Each point is reached from the start by the listed moves, each made once or not at all, plus a little noise. Say if it took an odd or an even number of moves. Then give how often each move was made.
(in the rows, 128 means zero)

Moves:
(1): [145 216]
(2): [ 92 107]
Start: [136 121]
Points:
[99 99] => odd (0, 1)
[152 208] => odd (1, 0)
[118 187] => even (1, 1)

Moves:
(1): [171 118 117 108 204 147  73 117]
(2): [143 190 156 189 149  63 146 121]
(3): [120  93 165 160 104 152 143 142]
(4): [123 147 129 123 108 131 207 149]
(5): [106 100 118 151 150 104 135 123]
(6): [ 63 145  51 147 185 156 153 178]
(7): [ 99 175 163  54 140 138 160  99]
(8): [111 121 128  90 145 161 120 195]
Start: [148 127 128  83 110 115 119 131]
Points:
[154 237 183   7 216 116 186 170] => odd (1, 1, 0, 1, 0, 0, 1, 1)
[181  83 153  96 164 158  80 132] => even (1, 0, 1, 0, 0, 0, 0, 0)
[139 202 156 101 129  86 209 211] => odd (0, 1, 0, 1, 0, 0, 0, 1)

Moves:
(1): [143  95 142 111 116 118 132 135 121  89 141 142 149 152]
(2): [116 159 143 126 141 127 135 115 149 123 124 151 156 151]
(3): [152 126 167 159 114 146 110 128 134 129 133 134 141 111]
(4): [126 141 103 160 134 145 139 129 168 112 120 155 119 141]
(5): [133  95 117 107 134  76 109 126  84 144 100 157 143 108]
(6): [120 132 124 132 161 131 141 122 115 118 129 133 141 128]
(7): [105 118 119 136 114 116 142 148  90 144 154 152 147  98]
(8): [122 141  96 135 143 124 114 151 107 122 143 132 141 146]
(9): [119 144 117 121 128 150 134 149 130 110  96 135 116 138]
(10): [158 140 135 133 130 110 147 136 132 129 128 126  92 140]
(11): [135 112 132 116 135 131 127 139 133 144 133 141 151 122]
(12): [118 123 103 136 118 159 144 130 106 124 120 125 159 142]
Start: [123 106 110 143 123 147 104  91 130 109 105 152 119 122]
Points:
[110 112 104 136 135 181 128  90 131 117  95 184 203 155] => odd (0, 1, 0, 0, 0, 0, 0, 0, 0, 0, 1, 1)
[151 113  97 134 136 104 127 113 147  48  47 249 129 183] => even (1, 1, 0, 1, 1, 0, 0, 0, 1, 1, 0, 0)
[ 98  93  77 130 111 144 117 160  63  64 121 200 161 145] => even (1, 0, 0, 0, 0, 0, 1, 1, 1, 0, 0, 0)

Moves:
(1): [113 131 140 130 145 127 135 135 124 126 120 130 142 139 128 136 133 124
 119 127 130 133 117 141 121]
(2): [135 146 111 105 125 106 142 108 133 103 114 114 110 116 115 115 126 120
 147 116 138 124 122 120 131]
(3): [150 135 127 128 140 152 132 131  92 123 124 149 120 146 129 147 128 155
 141 128 131 111 122 131 142]
(4): [125 141 138 129 116 115 132 139 131 129 124 121 106 119 117 125 131 132
 136 152 128 127 117 118 102]
(5): [135 141 119 146 139 101 143 138 137 115 122 136 130 131 104 118 133 131
 140 118 147 122 123 128 137]
(6): [115 135 134 116 101 148 118 110 140 124 131 130 130 126 131 115 119 144
 107 119 144 135 137 115 156]
(7): [147 132 132 126 128 138 130 119 140 130 144 140 108 141 126 123 132 137
 107 127 111 147 126 135 122]
(8): [137 128 121 103 126 132 117  94 129 117 122 120 132 128 133 127 128 141
 140 145 134 124 119 125 122]
(9): [114 113 130 115 132 121 128 139 130 126 104 111 140 139 116 130 144 119
 131 140 133 111 138 124 134]
(10): [150 123 110 134 128 115 119 119 122 134 121 123 112 134 126 130 122 146
 126 121 129 109  99 101 117]
(11): [122 129 131 123 126 122 134 123 144 136 139 129 132 126 121 125 120 112
 124 125 127 144 140 108 121]
(12): [113 132 144 142 127 126 110 131 120 125 124 149 140 118 145 129 134 111
 125 130 126 118 122 124 127]
(13): [107 122 116 138 125 152 126 105 113 142 119 141 123 132 120 136 134 109
 156 123 127 121 136 139 130]
(14): [160 130 131 127 134 100 124 146 139 118 137 141 128 155 124 141 113 140
 124 108 136 124 128 132 112]
(15): [127 124 142 141 125 122 136 125 139 126 132 133 124 136 141 142 113 119
 122 135 126 123 125 118 143]
(16): [122 125 125 139 138 132  87  98 130 120 131 145 126 124 108 129 103 127
 138 114 113 136 120 118 146]
(17): [122 134 121 133 160 131 117 137 142 138 126 127 120 138 145 133 123 144
 126 138 120 121 120 134 124]
(18): [132 121 116 121 133 122 131 119 115 140 118 131 126 128 131 132 131 136
 132 140 130 138 138 141 134]
(19): [112 141 127 123 121 122 131 105 127 145 137 128 133 116 123 124 115 137
 125 144  96 119 134 144 114]
(20): [128 149 114 123 121 121  95 117 123  86 137 130 132 147 154 124 116 137
 134 134 115 131  94 122 133]
(21): [142 119 108 107 120 131 126 116 151 129  94 110 153 135 129 131 117 137
 147 128 128 132 126 123 136]
(22): [108 121 119 112 119 122 129 149 141 113 135 136 137 122 144 138 135 133
 110 139 115 127 115 129 126]
(23): [147 132 125 120 123 127 141 142 138 134 127 116 129 129 121 131 117 103
 123 125 149 123 124 123 137]
(24): [116 111 130 101 146 113 130 143 151 143 132 115 138 162 145 108 135 154
 131 142 117 138 105 147 134]
Start: [125 140 133 127 136 139 166 128 155 146 113 137 135 144 142 115 131 130
 128 117 124 129 132 136 131]
Points:
[ 87 131  82  35 184 127 138  43 215 160  31  86 173 193 119 109  98 136
 203 151 101 105  85 165 152] => odd (1, 1, 0, 0, 0, 0, 0, 1, 1, 0, 0, 0, 1, 0, 0, 1, 1, 0, 1, 0, 1, 0, 1, 1)
[129 140 142  66 165  79 204 164 195 110 117 159 144 224 168 140 106 159
 125 113 124 130  86 138 134] => even (1, 1, 1, 0, 0, 0, 0, 0, 0, 0, 1, 0, 0, 1, 1, 0, 0, 0, 0, 0, 0, 1, 0, 1)
[123 185 131 101 115  59 155  88 214  97 125 184  99 212 155  79 103 142
 147 122 136 156  79 120 146] => odd (0, 1, 0, 1, 1, 1, 1, 0, 0, 0, 1, 1, 1, 1, 1, 0, 0, 1, 0, 1, 0, 0, 0, 1)
[129 141  92 109 165 107 140  40 175 145  46 168 127 205 106 112 104 167
 200 116  81  80  69 128 177] => odd (0, 1, 1, 0, 1, 0, 1, 0, 1, 1, 0, 1, 1, 0, 1, 1, 0, 0, 1, 0, 1, 0, 0, 1)
[136 166 117  98 140  61  91  95 231 119 136 162 146 227 119  76  72 161
  97  98 104 121  61  99 157] => odd (0, 0, 0, 0, 1, 1, 1, 0, 1, 1, 1, 1, 0, 1, 0, 1, 0, 0, 1, 1, 0, 0, 1, 1)
[107 120  77  77 181  76 134  62 249 166  92 162 175 209 149 135  65 189
 178 153  77 134 101 159 146] => odd (0, 0, 0, 0, 1, 0, 0, 1, 0, 0, 1, 0, 1, 1, 1, 1, 1, 1, 1, 0, 1, 1, 0, 1)
[133 167  96  79  96 143 175  47 176 100  54 183 110 157 149 128 132 172
 175 153 145 109 101 117 173] => odd (0, 1, 1, 1, 1, 1, 1, 1, 0, 0, 0, 1, 1, 0, 1, 0, 0, 1, 0, 0, 1, 1, 0, 0)
[ 88 103  94  57 195 176 105  56 177 170  86 168 130 239 152 129 124 217
 125 152  89 133  75 131 166] => even (1, 0, 1, 0, 0, 1, 1, 1, 1, 1, 1, 0, 1, 0, 0, 1, 1, 1, 0, 0, 0, 1, 0, 1)
